Every row gives one point. The points of each table are mixes of a few directions, plus a little noise. How many directions does each table use, and how many do they share? Where both have some left over, give the other angles between the two spaces (their principal angles), to ten degrees, smallest first.

First (6 x 3)
[[ 44 -15  21]
 [-29  17 -29]
 [ -6 -20  43]
 [ 29 -11  17]
 [-95  39 -58]
 [ 57 -10   6]]
Second (7 x 3)
[[ 40 -37  62]
 [-29 -14  38]
 [-23  -9  22]
 [-58  38 -59]
 [-40  16 -27]
 [ 49  14 -47]
 [ 58 -12   9]]
Directions: first 2, second 2, shared 2

First (9 x 8)
[[ 12  16  -9  -8  -6 -19  -9   5]
 [ -2  12 -34   1  -1  -9  -7  19]
 [-13 -37  55   8  10  35  20 -30]
 [  9  -8  41  -5  -3   2   4 -23]
 [ 15  -5  49 -10  -5  -3   0 -29]
 [ 19  33 -39 -12 -11 -35 -19  19]
 [ 16 -11  67 -10  -6   0   4 -37]
 [ -2  14 -38   1  -1 -10  -6  21]
 [-54 -16 -95  34  24  40  16  55]]
Second (9 x 8)
[[  1   2  -4   0  -1  -2  -1   2]
 [ -7 -30  55   5   6  28  15 -30]
 [  4  16 -30  -3  -3 -15  -8  16]
 [ 12  50 -93  -8 -11 -46 -24  50]
 [ -6 -26  48   4   6  24  13 -26]
 [  5  21 -40  -4  -5 -20 -10  22]
 [-11 -46  84   7  10  42  22 -46]
 [ -2  -8  15   1   2   7   4  -8]
 [  5  19 -35  -3  -4 -18  -9  19]]
Directions: first 2, second 1, shared 1

First (10 x 11)
[[ 11   6   7 -12  -5 -46  25 -19  33 -64 -23]
 [ -3  -3  -1   6   3  20  -5  18 -24  36  15]
 [ 14   1   4  -9  -2 -29  17  -7  21 -31 -10]
 [-58  22  25  21  -1   0  30  33 -95 -17   1]
 [-10  -2  -9   4  -1  25 -28 -14   7  14  -1]
 [ -3   3  15   6   4  -8  32  41 -51  20  17]
 [  0  -9 -22   0  -1  41 -52 -30  35  28   0]
 [ 43 -19 -15  -9   5  12 -16   4  38  50  17]
 [-29  -1 -17  10  -2  54 -57 -28   5  24  -3]
 [ 33   3  14 -18  -2 -70  54   2  29 -60 -15]]
Second (9 x 11)
[[-31   3 -10   0   3  -3   4 -11 -50 -10  42]
 [ 10  -7   2 -33  64  26 -11  24 -37 -21 -24]
 [ 63   3  74 -80  -3  24 -33 -30  54 -15   6]
 [-16  13  29  -2 -37  -4   7  -7 -16  10  40]
 [ 20 -14 -36  16  -8 -29  12 -13  33  17  20]
 [  7  -3   6  75 -19  -7  33  -9  -7  40 -49]
 [ -3   0 -17  19 -11 -10  10  26  16  16 -12]
 [-15   5 -15   7 -13  -8   7  34   3  10  10]
 [-34   2 -32  -3  26  13 -28 -12   2 -48 -34]]
Directions: first 3, second 6, shared 2; angles 90

First (9 x 14)
[[ 18 -20  12 -22  31 -47  17  32 -10  13 -22 -23 -25 -18]
 [-40  35 -21  50 -44  87 -36 -62  15 -21  34  49  44  39]
 [ 18 -11  59 -88 -28 -42  38  31 -21 -15  28 -27 -36 -17]
 [  4  -1 -30  39  30  -2 -13   0   6  15 -24   2  10   2]
 [ 41 -27 -25  -4  43 -57  20  46  11  30 -48 -44 -16 -41]
 [ 13  10 -24  25   9  -1  -9  -1   3   6  -4   1  12   5]
 [  5  18  15 -43 -78  33  13 -15  11 -28  51  -1  14  -2]
 [-63 -61  31 -22  20  18  13  -5  22  12 -53  -5 -31 -41]
 [  5  56 -17  64  18  10 -42 -27 -36 -10  37  48  28  71]]
Second (8 x 14)
[[-70 -42 -15 -29 -57  85  -8 -49  34 -27 -45  16  -7 -28]
 [ 66   8  13 -25  44 -95  20  58 -39  13   4 -32 -26   1]
 [ -8  10 -32 -21 -56  41 -20 -33  -9 -41  -4  22   4  19]
 [-79 -44   9   9 -19  77   0 -37  53   8 -32  10   5 -37]
 [  6  36   9  62  27   3 -10  -1   7  23  46  12  34  25]
 [  3   0  16  20  30 -18   7  16   6  22   9  -9   3  -5]
 [ 31  14 -21 -31 -24 -17  -4   3 -30 -27   0   3 -10  17]
 [ 50  19  19  13  54 -76  15  47 -23  28  22 -22  -4   8]]
Directions: first 4, second 3, shared 2; angles 60

First (11 x 24)
[[ 33  -9  -8  25 -11  -5   9  35  -2 -36  -7  24  31  23 -24   2  14  16
    0 -24 -41 -35   3 -22]
 [-16 -25  24 -20  -4  54  14 -33 -26   1 -10 -22  30 -11  45   4 -52  13
   -8 -36  14   7   4  24]
 [-11  17 -14  42 -10  -2 -21   6 -14 -41  -2  25  16   6 -29   5  45  31
    1  -8 -10 -31   4 -34]
 [ 34   8   3  17 -16  -7  10 -15   6  11  -6 -27  -7   0 -16   4  41 -30
  -14   6  34  39 -20 -57]
 [ 23  13 -20 -26   4 -56   0  31  23  27  17   5 -53  -3 -24 -16  12 -20
    4  51 -18   5   4  21]
 [-43  15  -6 -26   5  16 -19 -50 -27  -3  17 -33 -37 -16  20   3 -28  22
   -3  23  34   6  15  29]
 [-45  13 -19   8  41  -6 -27  -4   9 -46  22   7 -13  43   2  23 -47  24
   27   4 -14 -44  15  32]
 [ 11   5   3  14 -14  14   3 -28 -13  -8  -4 -27   3  -1  -3   7  18  -3
  -13  -6  30  20  -8 -39]
 [ 16  -9  -5 -28  24 -44  10  53  45  34   8  27 -20  11  -4 -11 -24 -31
   18  23 -40  -5   0  46]
 [ 21 -15  23  -4 -24  11  20   7   1  45 -22   7  23 -36   9 -17  32 -24
  -16 -12  11  36 -15 -17]
 [-22 -13  18  -2   2  24   1  -1  -2  16 -12  15  27 -16  23  -3 -10   1
    2 -21   1   3  -2  16]]
Second (11 x 24)
[[ -2   1   5  15  23 -19  -3  25  41  17  -3  26   5  13  -4   5   7 -33
   15   3  -6   6 -10   0]
 [-28  -8  -9 -20   9 -40   0  25  44  34  -7  -4   7  25 -10  -2  10  -4
   15 -22  -4  11 -50 -18]
 [ 50  13  12  27 -29  79   1 -57 -95 -67  15  -5 -15 -52  20   1 -19  24
  -33  35  10 -21  91  31]
 [-11  -3  -4  -9   3 -16   0  10  16  12  -3  -3   3   9  -4  -1   3   0
    5  -8  -1   4 -20  -6]
 [-21  -5  -4  -7  20 -37  -1  32  50  34  -7   9   8  24  -8   1  10 -19
   18 -14  -7  12 -41 -13]
 [ 26   9  13  31   7  26  -2  -6 -15 -22   7  23  -3 -18   7   5  -3 -19
   -2  23   0  -7  41  18]
 [ 38  13  14  34  -4  48   0 -24 -43 -40  11  18  -8 -31  12   4  -9 -10
  -13  31   3 -13  64  25]
 [  1  -3  -6 -21 -30  24   4 -32 -50 -22   4 -35  -7 -16   5  -7 -10  43
  -20  -4   9  -8  11  -1]
 [-23  -7  -6 -13  11 -33   0  23  38  28  -6   0   6  22  -8  -1   7  -7
   13 -15  -4  10 -39 -14]
 [-27 -11 -18 -50 -32  -7   4 -19 -25   5  -4 -52  -2   5  -3 -11  -3  54
  -13 -28   8   1 -36 -19]
 [ -4   1   3  12  22 -21  -3  26  40  18  -4  23   5  14  -5   3   9 -30
   16   1  -6   7 -15  -2]]
Directions: first 6, second 2, shared 1; angles 80

First (8 x 32)
[[  5  -5 -16 -13   6   4  -7 -20  11  28  -2  -6 -10   6  16  20   1  15
  -37  24 -37  -4 -18 -32   8   1   1   9   7 -17 -12   3]
 [ -1   1   8   6  -3  -1   3  10  -4 -13   1   5   5  -2  -7  -9  -1  -8
   18 -13  16   1   8  14  -4  -1   0  -4  -3   8   6  -2]
 [ -4   4  12   9  -7  -3   5  15  -9 -24   1   5   9  -4 -12 -15  -1 -12
   35 -21  30   3  17  28  -8  -2   0  -8  -6  14   9  -4]
 [  3  -3 -11  -8   5   3  -4 -13   8  19  -2  -5  -8   5  10  13   2  13
  -30  17 -26  -3 -14 -23   6   2  -1   7   6 -11  -8   3]
 [  7  -8 -21 -18   9   6  -9 -27  16  37  -1  -9 -15   7  20  25   4  20
  -55  35 -52  -3 -26 -44  12   2   1  14  10 -25 -16   5]
 [-10   9  28  24 -10  -9  14  40 -24 -55   3  14  20 -13 -30 -39  -5 -32
   78 -48  73   5  36  64 -16  -4   0 -19 -16  31  22  -8]
 [-10  10  32  27 -12  -7  14  40 -23 -59   2  13  22 -12 -32 -39  -7 -33
   83 -53  79   5  38  69 -19  -3  -1 -20 -16  37  23  -8]
 [ 11 -10 -34 -31  15   9 -13 -44  25  66  -2 -16 -25  14  36  44   7  38
  -95  58 -89  -5 -43 -75  17   2   1  22  19 -39 -26  10]]
Second (11 x 32)
[[  1 -14  15  13  -8  -2 -11  22  -3  -9  20   6  14 -12 -17 -16   7 -17
   20 -28  26   3  25  33 -27 -15  -4 -11 -15  27   7 -13]
 [ -3  -9  29  24 -13  -6  -7  42 -13 -35  20  12  24 -18 -31 -34   4 -32
   59 -52  63   4  43  64 -35 -17  -4 -19 -22  45  19 -17]
 [ -2  36 -28 -23  13   3  33 -44   2   8 -43 -11 -27  26  33  27 -18  30
  -26  53 -45  -2 -50 -58  57  34  10  19  31 -55 -12  28]
 [ 13 -58  10   7  -7   6 -57  23  21  43  59   2  16 -23 -16  -1  28 -11
  -41 -24 -12   0  34  17 -62 -44 -15  -7 -28  46  -5 -31]
 [ -7  37  -9  -5   5  -3  36 -18 -11 -23 -40  -2 -12  16  12   4 -19  11
   19  20   2   0 -25 -17  41  29  10   7  20 -32   0  21]
 [  2   6  -9  -7   4   2   3 -13   4   9  -8  -3  -7   6  10  11  -2   9
  -16  15 -17  -1 -14 -20  11   6   2   6   8 -14  -6   5]
 [  3  11 -15 -14   8   3   8 -24   4  16 -15  -7 -15  11  18  19  -5  19
  -27  30 -33  -2 -27 -35  25  14   4  12  15 -29 -10  11]
 [ -9  46  -9  -7   7  -4  44 -19 -15 -30 -48  -2 -13  19  13   2 -23  12
   27  24   5   0 -29 -19  51  36  11   7  24 -38   3  26]
 [ -9  31   1   3   1  -5  34  -3 -15 -36 -31   2  -4  11   2  -8 -18  -1
   39   3  22   2 -10   4  29  22   7  -1  12 -16   6  15]
 [  6 -53  27  20 -14   0 -47  46   7   9  59  10  28 -31 -32 -23  26 -29
    7 -55  32   3  56  55 -72 -46 -14 -20 -36  65   9 -36]
 [ 10 -32 -11 -10   4   7 -31 -10  20  48  26  -8  -4  -4   9  19  15  11
  -61  13 -44  -2  -2 -25 -21 -20  -7   7  -4   4 -14 -10]]
Directions: first 1, second 2, shared 1

First (10 x 32)
[[ -5 -26   8  24 -30 -27   1 -22  12 -36 -15  37  15   5  34 -24  37 -30
   27   0 -26 -21 -51  -7   1 -31   9  14  21  24   1  24]
 [ 31  17 -11  42  30   1  -2 -15 -25   8  18 -18  -4  19 -23  19 -33  32
    6  -3  36  16   5  23  -7  28 -39 -36  34  27  13  25]
 [ 14  12  10   7  18 -14 -19 -21 -13   5   4 -17 -13  36 -47  35 -17  25
  -18   2 -17  13 -29  18  -2 -15 -16 -13  -8  38  32  -7]
 [ 11  21 -30 -25   9   7  27   5 -13  -6  25   4  31 -40 -30  22  35  31
    8  17  95  -6  38  10  13 -19  17 -39  24 -38 -19  11]
 [ -3 -18  13  24 -19 -30  -9 -28   8 -29 -14  23   5  22  10  -7  24 -16
   10   0 -40 -12 -60   1  -1 -34   2  11   7  40  17  14]
 [ -2   6   0  -5  21  37  -4  35  -3  44   0 -33 -29  -1  16 -11 -59   0
  -16 -16 -10  18  56 -10 -11  69 -23  11 -20 -24 -12 -18]
 [-29 -29   5 -12 -33   4   7  18  28 -10 -22  24   3 -24  66 -49  20 -50
   13  -7 -35 -18   2 -30  -1   7  24  39  -9 -27 -28  -6]
 [ -2  25  -5 -42  25  29   0  30  -6  37  11 -33 -17 -11 -30  20 -31  23
  -30   2  18  17  53   0   2  25   2  -3 -33 -34  -5 -33]
 [ 14 -16  14  63   0 -19 -15 -27  -3 -11  -8   5 -14  38  22 -13 -23 -12
   15 -11 -42   4 -46   9 -14  15 -34   2  23  55  22  26]
 [-27   7  -9 -79 -16   9  13  27  16   0  -1   9  19 -43 -17   8  48  -2
  -15  17  23 -15  29 -15  19 -41  54  12 -35 -58 -22 -33]]
Second (9 x 32)
[[  2  21  13 -37  22  23 -16  18  -6  43  10 -44 -30  14 -54  28 -48  29
  -43   0 -26  26  24  -2  -5  18  -8   2 -50  -1  16 -43]
 [ 10  16  -5  22  36  -9 -15 -12 -17   3  -1 -14 -10  32 -14  30 -20  20
   -7  -7  11   9   0  31   1   9 -25 -13  10  14  22   5]
 [ 20 -10  -9  56  -1   5  12  -7  -8  -4   8   7   5  -5  39 -28 -17  -8
   31  -8  24   2   4   0 -11  40 -29 -16  47  14 -12  40]
 [ 28  -9 -22  35 -27  -2  37 -16  -8 -26  29  28  40 -43  11 -25  35   5
   47  15  78 -10  -4  -8  -3  -6  -1 -42  65   5 -26  55]
 [-19 -10   1 -56 -42  -7  18   4  21 -22   1  28  29 -41 -14  -8  65 -11
    2  22   6 -21 -15 -25  13 -63  55  10 -19 -24 -18 -13]
 [ -5  16   1  35  59 -23 -39 -15 -16   2 -27 -17 -28  70   7  42 -34   7
  -18 -24 -27   6  -8  50   4  17 -36  10  -1  20  41  -6]
 [  6  20  -1   6  38  -5 -19  -6 -15  12  -2 -22 -16  35 -27  37 -26  24
  -19  -6   0  12   4  29   2   7 -21  -8  -7  11  26 -10]
 [-18 -17   6 -10 -24  -2   3   6  18 -11 -14  18   5 -13  32 -25  20 -29
    7  -1 -26 -13  -9 -18   2 -10  20  24  -9 -11 -13  -5]
 [-24 -26  16 -51 -59  20  18  27  33   4  -3  16   6 -50  21 -50  24 -35
    0  10 -40 -11   3 -57  -3 -12  45  33 -37 -27 -35 -24]]
Directions: first 4, second 4, shared 3; angles 50

First (10 x 32)
[[-14 -18  -9 -21  13  31 -15  42  15  -3   2  17   9   8 -15  -2  41  32
   16  37  13   7 -12 -10 -11   6  -7  -5  24   0  13  -8]
 [-40 -47 -11 -64   4  76 -37  60  12 -10  -4  40   0  19 -29 -15  77  70
   10  90  22  20  -5  -7 -12  26   4  -2  29   8  19 -35]
 [-32 -35  -8 -49  -3  58 -27  34   4  -6  -5  29  -4  15 -18 -15  52  52
   -1  65  13  14   3  -2  -3  21   8  -2  16   5  10 -27]
 [ 12  14   0  22  13 -17   7   7   9   2   7  -9   8  -6   2  13  -8 -16
   13 -20  -2  -5  -9  -7  -7 -10 -10  -2   4  -5   1  16]
 [ 15  16   3  24   5 -25  11 -10   1   4   3 -12   5  -7   5   8 -20 -22
    3 -30  -5  -7  -5  -3   0 -11  -5  -1  -4  -4  -4  13]
 [ 32  39  18  46 -28 -69  36 -95 -34   8  -6 -38 -17 -17  32   2 -91 -69
  -37 -85 -30 -14  24  22  25 -20  12   8 -47   4 -26  20]
 [ 22  30 -12  46  47 -27  11  59  41  -1  21 -11  32 -10  -5  30  12 -19
   52 -29  10 -13 -40 -28 -28 -16 -33  -9  30 -21  11  34]
 [ 17  19  12  24 -21 -39  20 -60 -23   6  -6 -21 -12  -9  19  -1 -55 -39
  -27 -47 -16  -8  18  13  18  -9   9   5 -29   3 -16   9]
 [ -9 -11   3 -17 -17  12  -4 -20 -14  -1  -9   5 -12   4   1 -11  -3   9
  -17  12  -4   5  15  12  10   7  14   3 -10   8  -3 -15]
 [ -4  -6   5 -11 -13   5  -2 -17 -13   1  -4   0  -9   3   4  -8  -4   2
  -14   4  -4   3  12   5   7   3   9   2  -9   5  -3  -7]]
Second (10 x 32)
[[-41 -15 -35  13 -57  45 -27  28 -52  12  29 -23 -67  27  -8  13  19  42
   14   2  21  30  59   4 -52  11  14  11 -29  30 -53 -47]
 [  3 -38 -15  -4 -26  44   2   6  13  30  20  25  -6  14 -20  -4  40  18
   27  54 -19   1  17   2 -13  32   2 -15 -32   5   6  -9]
 [-16 -15 -20   3 -29  26   1  -7 -14   2   1  -5 -24   2  -2  -8   6  13
    1   9 -12   8  23  -3  -9   8   7  -2 -19   4 -14 -22]
 [-19  -1 -28  28 -31  24  -5  18 -25   0   9 -21 -25  -4   5  -3  21  22
   26 -11  -7  13  25 -21 -19   0  -1 -13  -5   3 -20 -18]
 [ 32  43  44   0  68 -67  -2  20  26 -15  -7   3  58 -11  12  17 -14 -28
    1 -35  30 -17 -56  -3  23 -27 -19   2  57 -15  33  49]
 [ 30  25  22  -1  44 -55  27 -38  32 -14 -24  -1  31 -18   8   3 -59 -54
  -35 -34  -8 -24 -40  11  27 -21  -7  14   7 -18  18  32]
 [ 48  14  28   3  51 -51  26 -14  52  13   3  17  43  -2  -9  21 -38 -55
   -8  -7  -2 -29 -44  19   9  -6 -15  10  -4 -15  25  46]
 [-30 -12   7 -37 -17  22 -27   1 -32 -11  -8   3 -24  13   0 -11  11  33
  -25  18  23  19  21  11   3   5  17  12   8  18 -11 -28]
 [ 21  11  25 -14  35 -29   9 -13  24  -8 -15  13  35 -10   3  -2 -16 -22
  -15  -3   0 -14 -33   4  27  -8  -5   1  19 -12  27  25]
 [-28 -14 -29  10 -40  40  -3  -1 -25  -8  -8 -11 -22 -13   9 -26  28  32
   15   7 -24  13  28 -26   2   5   6 -21  -2  -1 -10 -27]]
Directions: first 2, second 5, shared 1; angles 30

First (9 x 32)
[[  4 -14  16  23 -15  12  -4  10 -11   5 -12  10  -5  10  -1  33  -3   0
   -4  11   3   0  16   7  18  -4 -36  11   3   0  -5 -10]
 [ 11 -36  43  61 -40  33 -11  27 -30  13 -32  27 -13  27  -3  88  -8   1
  -10  28   9  -1  43  18  47 -11 -95  28   9   0 -13 -27]
 [ -7  24 -28 -40  26 -21   7 -18  20  -9  20 -18   9 -17   2 -57   5  -1
    6 -18  -6   1 -28 -12 -31   7  62 -18  -6   0   8  18]
 [  7 -24  28  40 -26  22  -7  18 -20   9 -20  18  -9  17  -2  57  -5   1
   -7  18   6  -1  28  12  31  -8 -62  19   6   0  -8 -17]
 [ -1   3  -4  -5   4  -3   1  -2   3  -1   3  -2   1  -2   0  -8   1   0
    1  -2  -1   0  -3  -2  -4   1   8  -2  -1   0   1   2]
 [ -2   7  -8 -11   7  -6   2  -5   5  -2   6  -5   2  -5   0 -16   1   0
    2  -5  -2   0  -8  -3  -9   2  17  -5  -2   0   2   5]
 [ -9  30 -35 -50  33 -27   9 -23  24 -11  26 -22  11 -22   2 -72   7  -1
    8 -23  -7   1 -35 -15 -39   9  77 -23  -8   0  11  22]
 [ -2   6  -7  -9   6  -5   2  -4   4  -2   5  -4   2  -4   0 -13   1   0
    1  -4  -1   0  -6  -3  -7   1  14  -4  -1   0   2   4]
 [ -2   5  -6  -9   6  -5   2  -4   5  -2   5  -4   2  -4   0 -13   1   0
    1  -4  -1   0  -6  -3  -7   1  14  -4  -1   0   2   4]]
Second (11 x 32)
[[  2  -7   7  10  -7   5  -2   4  -5   2  -5   5  -2   5   0  14  -1   0
   -2   5   2   0   7   3   8  -2 -16   5   2   0  -2  -5]
 [  2   0 -24 -16  19 -12  -3 -26   3 -14  12  -6   4 -22   9 -32   4   5
  -12  -3   5   2  -7 -17 -18  13  25 -30 -14 -25  -7  14]
 [  6  -8 -27 -11  19 -11  -6 -34  -3 -18  11  -3   4 -28  13 -27   5   8
  -20   2  10   2   0 -20 -16  18  15 -38 -19 -38 -15  15]
 [  2 -11  28  28 -24  17  -2  25 -10  13 -16  10  -7  20  -6  47  -6  -2
    4   9  -1  -2  17  15  26 -11 -42  25  11  15   1 -16]
 [  4   1 -14 -13   5  -9  -8 -19   0 -10  13 -16  -2 -28   9  -9  -4  12
  -17  -7  -1  -2   5 -17  -6   9  18 -34 -13 -29 -10  15]
 [ -3 -16   7  26   4  11  11   9  -6   5 -22  37   7  36  -6   2  13 -18
   15  22  13   7  -6  20   2  -2 -37  40  11  23   5 -20]
 [-11  15  -1 -10  10  -3  15  12  13   7  -3   8   7  23 -10 -25   8 -15
   25  -4  -4   2 -24  14 -12  -7  18  31  13  36  18  -7]
 [  0  24  -2 -30  -8 -11  -8   2  11   0  21 -40  -7 -29   1  -1 -15  15
   -6 -27 -18  -8   1 -14  -1  -4  43 -29  -4  -9   3  18]
 [ -8  25  13 -17 -11  -1   6  26  15  14   4 -18  -3  11 -12   3  -7  -3
   21 -18 -18  -5 -11  11   3 -16  25  21  15  34  18  -2]
 [  9  17  22 -14 -40   1 -25  15  -1   7  20 -58 -23 -41   3  57 -34  31
  -22 -29 -27 -15  34 -18  30 -11  15 -42  -6 -26  -9  18]
 [ -3 -41 -11  46  32  13  21 -14 -16  -7 -37  81  21  54  -1 -29  36 -34
   14  50  39  18 -17  24 -15  14 -63  52   6  17  -1 -31]]
Directions: first 1, second 3, shared 1

First (8 x 32)
[[ 32  -5  12 -18 -23  17  -2  26   9 -25   3  -4   0 -30 -31   5  19 -11
   -1  19  -4 -20 -13  23  24  15  44  -2 -23 -36  -6  -9]
 [-15  24 -28 -41  45 -25  -3  -4  -1 -30 -19   1  30   7  32   8  41 -16
  -17  15  23 -27  20  15  -7  28  34   4   0  44   0 -12]
 [-32   9 -18  44  22  10  -8  13  -7  42  -2  -2 -42  15   6 -36 -18  -5
    1 -38   4   5  44   5  -7  31 -12   5  21  18  10  -9]
 [ 50 -39  26  74 -62   9   5 -47  -6  61  41  13 -22 -22 -51 -19 -65  16
   31 -19 -23  78 -38 -17 -22 -66 -52 -26 -25 -50   9   7]
 [ -5  23   5  36   0  -3 -54 -10  19   2   4  -5  30  -4 -23  17   3 -19
   -4  15  -3 -10 -11  34 -25  -3 -47 -21  13  -5  -4   5]
 [-14 -14   5 -37 -21 -10  67  -7 -45   8  13 -15 -11  34  53  -8 -11  41
   -8   5 -31  29  19 -42  13  12 -11  30  32  44  -2  24]
 [ 16  -3  -9 -17  18 -14  -4 -17  13 -17 -11  16  20 -13  -3  10  12 -10
    5   4  24  -3 -18  -2  -7 -25  25 -10 -30  -5   2 -11]
 [-33   5   6 -41  22  15  -1  45  19 -40 -30  -5  -5  13  17  23  20   5
   -6  -1  10 -51  -2 -16  32   9  20  20  12  -9  -9   6]]
Second (8 x 32)
[[-21  18 -16   3  21   3  -8  21  -5   4  -6  -9 -11   7  10 -14  14 -12
  -11  -6   3 -19  34  21   2  44  14   7  16  21   2  -9]
 [ 19 -30  10 -60  -6   1  45   6   3 -34 -13  14  -3  -7  11  15   6  20
    9   2  10  -3 -30 -43  31 -34  49  14 -32 -22  -4   1]
 [  3 -18  17 -13  11  20 -19  23  46 -32 -28  21  -6 -18 -28  27  -2  -2
   19 -13  27 -32 -47 -24  22 -52  20  -4 -34 -63  -4  -4]
 [  2  22   7  12 -24  -4 -18  -3 -13   0  21 -23  27   3  -5   7  11  -6
  -17  34 -29  -1   9  38 -12  33 -33  -6  29  18  -7  12]
 [ 21  13 -27  26  11 -26  -6 -40 -18  29  17   4  13 -10  -1 -27   4 -21
   -5   1   7  31  26  32 -35  18   6 -18 -11  35  11 -19]
 [ -8  -2   3  40 -29  12  17   5 -32  47  27 -18 -36  13   3 -34 -28  13
   -3 -13 -34  31  34   5  -2  34 -30   8  32  15   4   9]
 [  7  25  -4  49 -25   0 -25  -6 -21  32  32 -24   5  -4 -17 -21  -1 -17
  -15  17 -30  15  32  56 -22  52 -33 -12  28  21   1   0]
 [-24 -28   9 -57  41  -7  15  -6  40 -47 -49  35  11  16  27  46  -4  26
   22 -21  45 -23 -59 -84  17 -95   7  11 -29 -26  -4   9]]
Directions: first 6, second 6, shared 6

First (10 x 32)
[[-19   0  34  11  25 -50  21  -6 -34  13   6  11  -9 -19  18  25  19  18
   -1   0 -14 -38  23 -13  35 -42  33   4   6 -11   6  28]
 [ -4 -53  32  23  -5  -4  19   5   4  13  30  23  11  23  32 -56  31  30
   11 -25 -32 -69  21   0   0   1  34 -26  22 -38  29 -11]
 [  4   7 -21 -15   7  30   9  28  27  18 -22   5   0  49   0 -25  -1 -45
   12 -30 -25  40 -62  24   0  45 -61  -7  15  15 -18 -11]
 [ -4 -21  23  16  -4 -20   2 -14 -15  -6  22   5   4 -20  11  -3  11  36
   -3   8   3 -45  42 -13   1 -27  45  -4  -1 -20  18   3]
 [ 37 -31 -39   3 -73  73 -55 -22  42 -52  27 -26  25 -16 -29 -44 -36  36
  -12  36  57   6  39   0 -86  34  20  -8 -27  -9  21 -57]
 [  4  43 -26 -17   0   2 -19  -9  -5 -14 -21 -20  -8 -25 -26  48 -26 -17
  -11  28  32  52  -9  -3  -3  -6 -19  21 -21  29 -21   8]
 [  1  50 -28 -23  13   1  -8   5  -1   1 -33 -15 -12  -5 -23  47 -21 -40
   -5  10  15  68 -37   6  10   7 -46  21 -11  36 -31  14]
 [  4  -9   1   4  -9   2  -6  -6   0  -8   8  -2   4 -10  -1  -4  -2  14
   -3   7   9 -11  17  -6 -10  -5  16  -1  -5  -6   8  -5]
 [-13   4  15   1  25 -23  23  13 -10  22  -8  13  -7  15  15   3  16 -14
    8 -19 -28  -7 -18   3  30  -6 -10  -2  14   0  -6  17]
 [ -8  10   6  -3  18 -14  14   8  -6  15 -11   7  -6  10   6   8   7 -15
    4 -12 -16   5 -18   3  20  -3 -13   2   9   4  -8  12]]
Second (8 x 32)
[[-10  -3  15   5  21 -12  -2   5 -21   8  16   4  16  -7   8   9  -1   2
  -17  17  22   0  17  -2  -8 -17   3  -7  -8   4  -1  20]
 [ 17   8 -33 -12 -39  21  -3 -16  28  -6 -28  -3 -27  19 -18 -16  -3  -5
   36 -33 -50  -5 -28  -4  28  36   3  13  11  -7   2 -44]
 [-23 -10  43  16  51 -27   4  19 -36   7  36   4  36 -25  23  21   4   7
  -47  42  64   8  36   6 -35 -46  -3 -18 -15  10  -2  58]
 [  2   1  -8  -3  -9   4  -2  -4   4   1  -6   0  -5   5  -5  -3  -2  -1
    8  -7 -13  -3  -5  -2   8   9   2   3   2  -2   1 -11]
 [-17  -9  48  19  41 -16  20  30  -5 -14  27  -6  19 -34  27  17  16  10
  -48  35  79  21  20  26 -56 -48 -23 -16  -1   6  -4  64]
 [  7   0  10   6  -8  11  21  16  36 -26  -8 -13 -17 -13   7  -3  15   3
   -5  -5  24  16 -17  25 -30  -4 -25   0  17  -4  -2  12]
 [ 21  12 -58 -23 -50  21 -24 -36   8  14 -34   6 -24  39 -32 -21 -19 -12
   57 -43 -95 -24 -27 -29  66  57  26  18   2  -7   5 -76]
 [  1   3 -17  -8  -7  -1 -15 -14 -15  14  -3   7   3  14 -10  -3 -11  -4
   15  -7 -32 -14   2 -18  28  14  17   4  -8   0   3 -22]]
Directions: first 3, second 2, shared 0; angles 50, 80
